Rows are points. A path goes straight from each point to the next, and from the last back to the first. The post is the endless flat space through its rows: a point in 2 columns, a line in 3, a plane in 4, and so on, so that a path can go around it. Count how often the path circles the post. Going back the other way cancels.
In the rows, 128 means zero.

Post (1 x 2):
[[117 117]]
Path, 7 rows:
[[105 168]
 [128 132]
 [173 129]
 [117 139]
 [ 90 142]
 [ 66 106]
 [ 65 117]]
Times around: 0

Post (5 x 6):
[[126 113 120 138 182 203]
 [123 129 102  64 113 112]
 [119 140 121 145  61 108]
 [119 125  99 115 164 133]
 [124 131 230 108 137 111]]
Path:
[[150 156 153  88 123 157]
 [100 143 124 126  93 130]
 [ 71 102 133  74 115  97]
 [123 106 116 141 181 136]
 [154 137  96 108  95  96]
 [148 112 141 100 184 148]]
Times around: 1

Post:
[[141 132  92 111 178 158 141 119 106 130 100]
 [133 128 128 168  92 106 124 110 124  67 119]
 [158 129 142 111  62 160  53  78 157  75 102]
 [115 143 137  96 166  71 213 147 126 148  98]
 [127 134 168 147  91 166 131  17 195 107  98]
 [128 136  97 131 114 103 193 147 149 142 140]
 [125 158  81 140 149  83 143 153 137 151  81]
 [131 133 119 116 170  76  88 136  92 154 176]
 [117 154 141 140  98 139 173 117 122 150  90]
 [123 142 173 136 152 100 151 178 155 144 137]]
Path:
[[103 158 113 132 143 129 177 106 169  75  89]
 [141 169 104 128 141 134 146 188 126 119 170]
 [122 132 129  86 105 134 146 137 147 106 120]
 [102  99  99 114 118  99 142 139 173 176 136]
 [122 113 136 142 108 101 134  94 169 164  69]
 [117 148 145 141 194 152 165 118  98 206  91]
 [110 129 146 163 143 113 143 100 169 170  92]
 [103 130 105 132 123 171 107 139  97 122  83]]
Times around: 0
